Each row of a before or after table is a point. One or more steps were done to the points. Then noise was added and the rows were shuffled. The steps act on columns, c1 being the first. What was done? A step turns or swaps two columns, mirrors them in a line or flattens them onto one, adds a multiple of one to another, or multiplies or shifts one. Angles are multiples of 10 degrees, from the lower column toward the higher: turns from -170 to 170, lines from 10 to 170 but not 90. Use the fewest steps. Two steps may share a column if one is a turn and the other turns, adds or multiplies; they go together, in the order done. Otherwise the lowest column goes first.

Before, 11 rows:
[[ 0.8 -0.2]
 [ 0.4  2.5]
 [-1.7  3.2]
 [-1.5  2.6]
 [-1.6  2.3]
 [ 4.0  1.5]
 [-2.0  2.6]
 [-1.5  2.2]
 [-0.9  2.0]
 [-1.8 -3.5]
 [-1.9  3.2]]
After:
[[  6.4   7.5]
 [  4.4   9.7]
 [  4.5   6.6]
 [  4.1   9.6]
 [  4.1   7.8]
 [  4.6   7.8]
 [  4.2 -10.5]
 [  6.9  -0.6]
 [  4.4   6.8]
 [  5.1   6.0]
 [ 10.0   4.6]]
Steps: shift c1 by 6.0; multiply c2 by 3

Before (10 x 8):
[[  2.4   0.6  -3.8  -5.2  -0.7   4.7  -1.0  12.5]
 [  2.8   3.6   6.0   1.2   1.2   2.4   1.1  -0.3]
 [-10.6   0.2  -4.1   1.9   2.9   0.8   3.6   0.3]
 [ -0.1  -0.6   5.9  -0.3  -2.9  -3.1  12.8  -2.6]
 [ -3.4  -3.9   7.4  -8.3   1.5   1.5   0.3   5.6]
 [ -1.5  -7.0  -5.4   2.2   1.9   2.0  -3.8   0.3]
 [  0.4  -0.5  -1.8   9.3  -4.6   2.2  -5.1   0.3]
 [ -3.0  -1.2   3.1   2.7   4.2  -0.1   4.8  -0.2]
 [  0.5   1.0  -4.4  -0.7   1.2  -2.2  -7.6   5.4]
 [ -2.4   1.1   4.3  -3.2   1.1   2.3   1.6  -4.8]]
After:
[[  0.5   1.0  -0.9  -0.8   2.6   4.2  -7.5   5.6]
 [  2.4   0.7   5.9  -5.1   0.6   1.8  -1.0  12.6]
 [  2.8   3.6   0.2   1.3  -0.9  -6.4   1.2  -0.4]
 [ -3.4  -3.7  -1.1  -8.3  -1.2  -7.4   0.4   5.7]
 [  0.3  -0.5   3.3   9.3  -3.8   2.3  -5.0   0.3]
 [ -1.3  -7.0   3.4   2.3   3.7   3.4  -3.7   0.3]
 [ -0.1  -0.6  -4.4  -0.1  -4.8  -3.3  12.9  -2.7]
 [ -2.3   1.1   0.7  -3.2  -0.3  -5.1   1.6  -4.6]
 [ -3.0  -1.3  -1.6   2.7   2.8  -3.9   4.9  -0.4]
 [-10.6   0.2   1.7   1.9   4.1   2.4   3.8   0.3]]
Steps: turn c3 and c5 by -20 degrees; turn c3 and c6 by -110 degrees

Before, 13 rows:
[[-7.7 -6.4  1.6 -3.3 -3.1 -0.5 -1.7  5.2  1.3 -0.4  0.8  2.0]
 [ 5.1  3.5  6.1 -5.3  2.7  4.3 -4.7  2.4 -0.5  0.1 -2.6  5.6]
 [ 0.5  0.4 -2.4  0.5 -1.6  6.6  5.8 -3.5  2.9 -1.9 -1.5 -4.4]
 [ 2.5  6.6 -5.4 -2.0 10.2 -0.5  1.1  4.4 -0.9  3.9 -2.0  3.2]
 [ 3.6  4.9  2.5  1.5  2.2  3.3  1.5  6.8 -1.7  3.8  6.3 -5.7]
 [-3.8  6.2  2.3  1.1 -0.5 -0.8 -4.7 -4.7  2.8 -0.9 -0.4 -0.8]
 [-1.5 -5.0  1.6  2.5 -1.0 -6.7  7.2  4.7  6.8  1.9  6.1  5.4]
 [-5.2  5.7 -4.4  3.9 10.0 -5.6  5.1  6.2 -4.1 -8.7  6.3  1.4]
 [ 0.8 -4.0 -3.4  5.6 -2.5  7.0 -4.1 -4.2 -1.8 -3.8  4.3  3.7]
 [-1.9  3.4  1.7  5.1  2.0 -1.8  1.1 -4.0 -3.2 -3.7 -3.8 -2.8]
 [ 5.2  2.7 -3.1 -1.2 -0.7  0.6 -5.2  6.6 -0.5 -3.6 -2.6 -1.1]
 [ 1.1 -5.6 -5.6 -5.6 -2.4  0.5 -4.9 -1.0 -3.8 -3.1  3.3  3.9]
 [-3.0 -6.1  3.8  2.0  6.7 -1.1 -2.7 -2.7  8.0  3.1  8.0  0.8]]
After:
[[-5.1  5.7 -8.7  3.8  6.9 -5.6  3.1  4.4 -0.6 -8.6  6.2 -6.0]
 [-1.9  3.3  0.6  5.2  2.3 -1.9  4.0 -4.6  1.5 -3.8 -4.2 -0.5]
 [ 0.9 -3.9 -1.7  5.8 -3.6  7.0 -4.1 -1.7  4.0 -4.0  4.0 -0.9]
 [ 2.5  6.8 -9.8 -2.2  6.0 -0.5 -1.8  4.1  0.2  3.8 -1.9 -3.2]
 [-7.6 -6.4  3.0 -3.2 -2.0 -0.4 -2.9  4.9 -0.2 -0.2  0.6  0.3]
 [ 0.9 -5.7 -3.5 -5.3 -5.0  0.5 -3.7 -0.8  6.0 -3.2  3.3 -1.5]
 [ 5.1  2.4 -2.3 -1.1 -2.4  0.6 -1.1  6.5  3.6 -3.3 -2.5  3.6]
 [-3.9  6.1  2.3  1.1  0.6 -0.9 -2.9 -4.9  1.2 -0.8 -0.3  4.9]
 [ 5.0  3.4  3.8 -5.4  5.1  4.2 -6.5  3.7  3.4  0.1 -2.6 -0.7]
 [-1.5 -4.9  1.7  2.6 -0.2 -6.7 -3.1  2.6 -9.9  1.8  6.0 -4.2]
 [ 3.5  5.0  1.3  1.6  3.0  3.3  5.9  7.9  0.3  3.9  6.4  2.2]
 [ 0.2  0.3 -1.3  0.5 -2.5  6.6  4.9 -1.6 -5.9 -2.0 -1.7  1.1]
 [-2.9 -6.0 -0.2  2.2  7.5 -0.9 -5.4 -3.2 -4.4  3.1  8.2  5.3]]
Steps: turn c3 and c5 by 30 degrees; add 0.3 times c6 to c8; turn c7 and c9 by -140 degrees; turn c7 and c12 by 130 degrees

Before:
[[  6.5  -6.6  -4.8   4.2   4.2   2.2  -0.5   1.7  -2.5  -0.5   0.3   2.6
    4.9   0.8  -3.1  -5.1   3.4  -4.9  -4.4   2.8  -1.5   0.7   2.1  -2.7]
 [ -6.8   8.9  -2.4  -0.7  -9.0   7.1   6.9   0.1   3.3   7.1  -4.4  -0.3
   -5.0   6.0  -0.9   2.3  -2.6  -2.5  -2.5  -2.4  -3.5  -4.5   3.9   5.0]
 [  1.4   0.4  -5.3  -7.2  -6.4   5.3  -0.9   6.3   6.3   2.8   1.6   1.4
   -0.8   3.4   0.7   3.7  -0.2  -2.4  -1.0   2.9  -2.9  -2.8   0.6  -1.2]
 [ -0.1   0.6   4.6   1.0  -3.6  -0.6   8.4   5.5  -7.7   4.9  -2.0  -0.1
    3.8  -0.3  -0.3   2.9  -3.2   3.0   0.1  -5.4  -0.7  10.9  -0.7  -5.6]
 [  7.4  -8.2   0.5  -6.7  -9.7   1.8  -6.9   1.5   3.2  -0.5   0.3   0.9
   -6.2   0.2  -1.0  -1.7   1.9   1.6  -8.8   6.1  -2.6   2.1   8.5   0.4]
 [  0.1   2.7   3.6   0.5   4.4   3.9   2.3   2.2   3.0   4.6  -0.2   1.5
    2.2  -2.2   3.9  -1.9   1.9  -7.1   4.0  -2.5   3.9  -2.6   0.4   6.1]
 [ -5.1   2.4  -1.4  -6.9  -1.3   6.4  -1.7  -3.9  -4.5   0.0   4.0   5.2
   -2.5  -0.9  -5.8   3.9  -1.4  -1.9  -6.6   0.6  -3.7  -0.8   6.9 -12.2]
 [ -6.7  -3.6  -2.2   6.3  -3.6   6.5   0.0  -3.1   0.4   5.4  -0.4   4.4
   -3.5  -3.6   8.9   5.5  -0.4   1.7  -8.6  -5.9   8.7   4.8   0.4  -2.7]
 [  2.8   0.4  -0.5  -6.4  -0.5   0.8   0.7  -2.8   0.8   0.9   0.1   2.1
    1.4   6.8  -2.1   2.4   2.2  -3.7   0.8  -4.3   2.8  -3.2  -6.2  -2.4]
 [  4.0   2.0   4.7   3.7   2.8   2.1  -6.1   4.0   1.5   1.3   2.7  -5.5
    0.9   1.7   2.6   4.4  -2.4  -1.8  -1.2  -8.4  -1.9   3.2  -0.7  -1.7]
 [ -0.2  -6.0   1.4   2.0  -4.7  11.7   9.3  -1.5   1.7  -4.6   2.5  -2.7
   -0.9   3.4  -9.4   3.5  -1.4   0.8   2.9  -2.8  -4.1  -5.2   5.9  -9.0]
 [ -7.4   1.0   6.2  -3.2  -3.8   1.4   1.9   0.5   8.2  -0.5   2.9   2.8
    0.3   5.4  -0.6  -6.2   0.3   1.7  -1.2   4.2   3.1  -4.3  -3.0  -7.5]
 [ -2.7  -4.1   5.6   8.0   4.6  -4.5  -1.4  -0.5   2.1   0.8  -6.1   2.5
    4.2   4.5   5.2   3.9   3.8   0.0  -2.0  -2.7   3.2  -5.1   3.3   1.9]]
After (13 x 24):
[[  1.5   2.1  -4.6  -7.3  -1.2   4.7  -1.3   5.8  -1.7   4.0  -0.5   1.8
   -0.6   4.0  -5.8   3.3   4.6  -3.3  -1.0   6.2  -3.1  -3.1   1.4  -1.5]
 [ -7.1  -7.2  -2.8  -0.1  -7.0   7.7   6.7   0.5   0.6   7.1  -7.0  -0.9
   -5.2   5.0  -4.3   1.7   3.8   1.4  -2.4   4.2  -4.2  -4.9   3.7   5.2]
 [  0.5  -1.3   4.3   0.0   0.7   3.8   2.3   2.8  -4.8   4.5  -2.8   1.5
    1.6  -1.4  -2.6  -1.8  -1.6  -7.0   4.0  -5.0   3.4  -2.1  -0.4   6.8]
 [  0.5  -2.2   4.8   0.6  -6.8  -0.9   8.7   6.2   1.1   5.1   0.1   0.4
    3.3   0.0   8.1   2.8  -0.1   4.6   0.7   0.2  -1.3  10.9  -0.8  -5.3]
 [ -7.1   0.3  -3.3   5.3  -6.6   7.2   0.1  -3.4  -8.7   5.4   3.5   4.6
   -3.7  -3.8   1.4   5.7   1.8   1.9  -9.0  -1.9   9.0   5.3   0.5  -2.7]
 [ -0.3   4.9   1.5   2.2  -5.2  12.2   9.7  -1.2   9.6  -4.4   4.6  -1.8
   -0.3   3.6  -2.2   3.6   2.5  -2.0   2.1   0.9  -4.6  -4.8   6.7  -9.1]
 [  5.9   2.5   1.2  -7.0   1.1   1.8  -7.4   1.4  -0.4  -1.1   7.6   1.1
   -6.5   0.5  -3.4  -1.2   7.9   2.0  -9.6   8.8  -2.6   2.8   7.6   1.7]
 [ -2.4  -4.6   5.9   7.7   2.0  -3.9  -1.3  -0.6  -5.7   0.4   5.6   2.0
    4.2   4.0  -0.8   4.3  -0.1   6.1  -1.9  -5.8   3.6  -5.0   2.9   1.3]
 [  6.2   2.2  -4.9   4.3   5.8   3.1  -0.7   1.5   3.9  -0.5   5.7   1.9
    4.0   0.8   1.9  -4.3   0.1  -4.7  -4.3  -2.5  -1.5   1.5   1.9  -2.2]
 [  4.3   1.9   4.2   3.8  -6.0   1.9  -5.9   4.1  -3.3   1.4  -2.5  -5.7
    0.8   2.7  -0.7   5.1  -2.7  -5.1  -1.6  -5.9  -2.0   3.4  -1.3  -1.8]
 [ -6.9   3.0   6.0  -3.5   1.3   1.3   2.1   0.7  -0.3  -0.3  -2.7   2.4
    0.2   5.3  -8.2  -6.5   2.1  -1.4  -1.6   4.8   3.4  -4.5  -3.0  -8.0]
 [ -5.1   3.5  -1.7  -6.6  -0.6   6.6  -2.4  -3.1   6.5  -0.2  -4.0   5.5
   -3.1  -1.0   3.3   3.9  -0.4  -5.8  -6.7   1.8  -3.0  -1.0   7.2 -11.9]
 [  3.0   0.5  -0.1  -6.6  -3.0   0.9   1.6  -2.9   1.9   1.1  -0.2   2.4
    2.0   6.8  -1.5   2.3   3.6  -4.3   1.3  -3.6   2.9  -3.2  -6.9  -2.4]]
Steps: add -1 times c11 to c18; turn c2 and c11 by -110 degrees; turn c5 and c17 by -40 degrees; turn c5 and c20 by -50 degrees; mirror c9 and c15 in the line at 130 degrees
